Each point is reached from the start by the listed moves, each made 0, 1 or 2 times, or once backwards (-1), plus a little noise. Say if it took an odd or an even number of moves. Then give how often each move was made.

Moves:
(1): [146 -84 -31]
(2): [50 143 -59]
Start: [-22 67 26]
Points:
[324 41 -98] => odd (2, 1)
[-226 20 126] => even (-1, -1)
[224 278 -117] => odd (1, 2)
[-166 151 54] => odd (-1, 0)

Moves:
(1): [101 13 56 -40 -96 -53]
(2): [-33 109 52 35 103 -76]
(3): [68 -50 137 59 77 40]
(4): [44 8 -49 199 -30 15]
(5): [73 -46 -92 -17 138 -23]
(6): [97 56 9 -83 -59 120]
Start: [71 46 -100 -58 10 38]
Points:
[-45 94 49 -236 -100 38] => even (0, 0, 0, -1, -1, 0)
[390 178 297 388 -77 169] => even (1, 1, 2, 2, -1, 1)
[223 228 -137 289 -18 117] => even (0, 1, 0, 2, 0, 1)
[-46 -52 -489 -26 354 -133] => odd (-1, 0, -1, 0, 2, -1)

Moves:
(1): [193 8 13 2 26 154 64 3 -33 -60 -32 40]
(2): [-4 142 107 -75 -6 44 54 -76 -39 -6 -25 -72]
(3): [22 15 127 -6 -57 -139 -8 -50 6 -8 17 -61]
(4): [56 55 14 115 90 20 -15 114 -36 -8 57 40]
(5): [76 -65 38 -68 141 1 -3 -57 -21 -12 23 -54]
(6): [-75 -42 115 46 48 93 -59 -24 62 -49 -29 -29]
(7): [-5 -49 38 3 11 -7 151 71 -61 51 0 -9]
(8): [11 -17 24 -67 -26 70 -59 68 79 -23 87 -29]
(9): [10 21 -49 62 -9 23 51 -20 90 -25 25 -44]
Start: [58 35 -43 58 -89 -53 65 40 -46 41 75 2]
Points:
[322 88 105 -177 -309 -298 -16 -181 -119 -9 11 -57] => odd (1, 0, 2, -1, 0, -1, -1, 0, -1)
[-176 147 -114 -37 -418 -184 471 96 71 187 165 -205] => even (-1, 1, 0, -1, -1, -1, 2, 1, 2)
[417 317 199 -74 -8 -98 542 -223 -286 41 5 -207] => odd (1, 2, 1, 0, 1, -1, 1, -1, 1)
[-113 355 127 307 142 197 279 167 13 34 172 -164] => even (-1, 2, -1, 2, 0, 1, 1, 0, 2)
[334 -127 150 -192 39 206 116 217 -91 -12 216 -30] => even (1, 0, 0, 0, 1, 0, 1, 2, -1)
[467 228 422 9 74 331 482 -202 -27 -152 8 -307] => even (2, 2, 1, 0, 1, 1, 1, 0, 2)

Moves:
(1): [107 -21 27 -24 -2 25 -36 10 108 13 -22 -47 -6 54 -106]
(2): [106 149 -10 -33 4 96 37 95 -47 41 1 -13 -65 -139 -6]
(3): [34 41 43 119 -37 -49 137 110 69 -96 -22 71 -2 139 64]
(4): [98 -26 -122 69 75 -30 -38 -27 51 19 45 0 -45 -37 20]
(5): [-19 149 -37 -15 74 -125 -40 -57 -118 -33 89 8 -29 221 -135]
(6): [-18 7 55 -26 -24 29 10 9 20 10 21 -134 102 3 65]
(7): [31 -62 -44 -34 -32 -103 74 -46 -79 -119 -26 -3 -7 -44 5]
(8): [43 -2 -6 46 -106 -3 -107 141 88 29 43 -45 -63 21 49]
(9): [-97 173 39 -166 125 24 25 72 187 -40 46 68 33 -1 21]
(10): [-31 -35 -64 -9 -10 -35 78 -39 105 66 -90 -85 37 -12 -72]
(11): [-114 11 73 91 78 -99 87 -60 -26 38 129 9 35 -107 -42]
(12): [16 -35 -50 -9 135 -9 62 116 8 53 35 98 81 -31 5]
(13): [28 42 -52 87 -102 -101 -37 15 46 37 19 18 92 -10 -9]
(14): [5 0 1 -54 -86 20 4 -88 7 96 110 0 -21 90 48]
Start: [36 100 2 -18 6 -69 46 -70 49 -13 104 -92 93 -9 -33]
Points:
[653 57 -243 432 -85 -209 -189 376 482 418 517 -314 231 515 -17] => even (2, 0, 1, 2, 1, 2, -1, 2, -1, 0, 0, 2, 1, 1)
[-205 297 28 -228 134 -62 152 -325 419 336 442 -546 2 -410 -122] => odd (0, 1, -1, 1, 0, 1, 0, 1, 1, 2, 2, -1, -1, 1)
[482 191 -283 -216 -443 76 -273 -101 -267 146 28 -425 -548 7 -210] => even (0, 2, -1, 0, 1, -1, 1, 2, -1, 1, -1, -1, -1, 1)

Moves:
(1): [55 -40 71 21 1 74 -31 -66 10 20 -9 -60 -104 -78 -18 -35 -52 22 22 -33]
(2): [1 47 -46 -17 4 -2 13 -71 1 -83 -11 13 -46 0 78 -29 78 -67 30 42]
(3): [-87 46 83 29 -14 12 1 -1 -16 -61 -118 -76 45 -1 36 80 -76 -23 -48 -4]
(4): [67 44 -91 94 -33 -84 -12 10 38 5 4 -50 -9 -40 -30 50 -14 16 1 43]
(5): [22 24 -29 -7 107 103 6 75 -1 41 -35 -36 -87 -92 -19 91 10 1 -89 28]
(6): [-63 71 17 23 -45 129 -17 182 -81 -25 30 -29 -103 22 -58 -135 80 30 11 35]
(7): [-82 6 -29 12 -22 -50 97 -52 -53 11 46 -21 -137 26 -51 36 -71 -16 -37 39]
(8): [31 94 -28 -55 -25 -34 140 50 -24 3 6 127 -4 -142 34 -19 -114 31 109 -6]
(9): [3 66 33 63 -17 34 82 -1 89 17 7 11 -3 58 -19 9 -47 -34 -6 -21]
(10): [-63 74 86 -19 -26 4 -43 -31 32 182 -77 -25 -8 45 124 101 32 -106 52 76]
(11): [-43 -39 50 -38 -39 -61 -2 39 56 3 104 20 -26 -38 59 -86 -7 -31 -118 -8]
(12): [92 -43 18 53 -95 57 -78 69 -14 29 -92 201 -10 -45 -99 -4 20 -39 -74 40]
(13): [85 -18 -35 27 -78 80 138 -100 -95 -8 55 69 162 21 -9 -41 3 68 -44 178]
(14): [28 -133 78 9 36 -73 62 77 -14 -6 43 24 5 58 50 40 2 11 14 66]
(15): [-26 -78 -51 -98 -59 91 -38 2 138 -32 -66 0 -82 -49 75 50 -73 88 -54 62]
(16): [-40 1 45 -63 -67 -2 17 -10 46 -80 77 -13 2 -50 -39 121 36 -51 92 28]
(17): [-8 -63 -47 43 -91 7 91 45 50 52 -64 -20 8 -4 -19 -36 83 18 -22 -19]
(18): [-24 105 131 -10 24 -70 -17 -59 34 -81 -6 -15 -11 -41 -92 50 67 180 -30 51]
(19): [-98 -35 5 74 51 36 -17 -28 3 12 34 18 11 -44 57 25 23 30 88 -44]
(20): [-59 -43 -12 12 49 37 24 -27 62 69 -32 -17 -29 -42 -122 -86 2 -116 62 107]
Start: [-6 -20 -75 18 -86 7 -81 -100 43 92 30 -47 -50 -68 169 36 19 -47 -100 -1]
Points:
[-101 -190 -101 -159 -194 -382 1 30 342 -420 224 -312 57 -189 659 434 223 -126 21 386] => odd (-1, 2, 1, 2, 0, 0, -1, 0, -1, 0, 1, -1, 0, 2, 1, 2, 0, 0, 0, 0)
[5 -272 -55 -27 -380 588 217 -3 607 577 -33 111 -549 -402 -23 225 -162 -99 -450 461] => odd (1, -1, -1, 0, 2, 0, 1, 0, 2, 1, 1, 1, 1, 0, 2, 1, 1, 0, 0, 1)
[-67 -249 -395 -16 -493 363 -361 186 395 -98 -338 319 -209 -412 158 -13 440 -152 -61 470] => odd (-1, 2, 0, 1, 0, 1, -1, 0, -1, 0, 0, 2, 0, 0, 2, 1, 1, 0, 1, 1)
[211 -652 -35 302 131 268 42 229 -132 257 -208 390 61 -141 -477 37 611 513 -526 427] => even (-1, -1, -1, -1, 2, 0, 0, -1, -1, -1, -1, 2, 1, 2, 0, -1, 2, 2, 1, 1)
[154 -279 -245 230 -178 362 -78 289 176 -77 226 -433 -341 -322 -71 -91 142 474 305 17] => odd (2, -1, -1, 2, 0, 2, -1, 0, 0, -1, -1, -1, 0, 1, 1, 1, 1, 0, 1, 0)
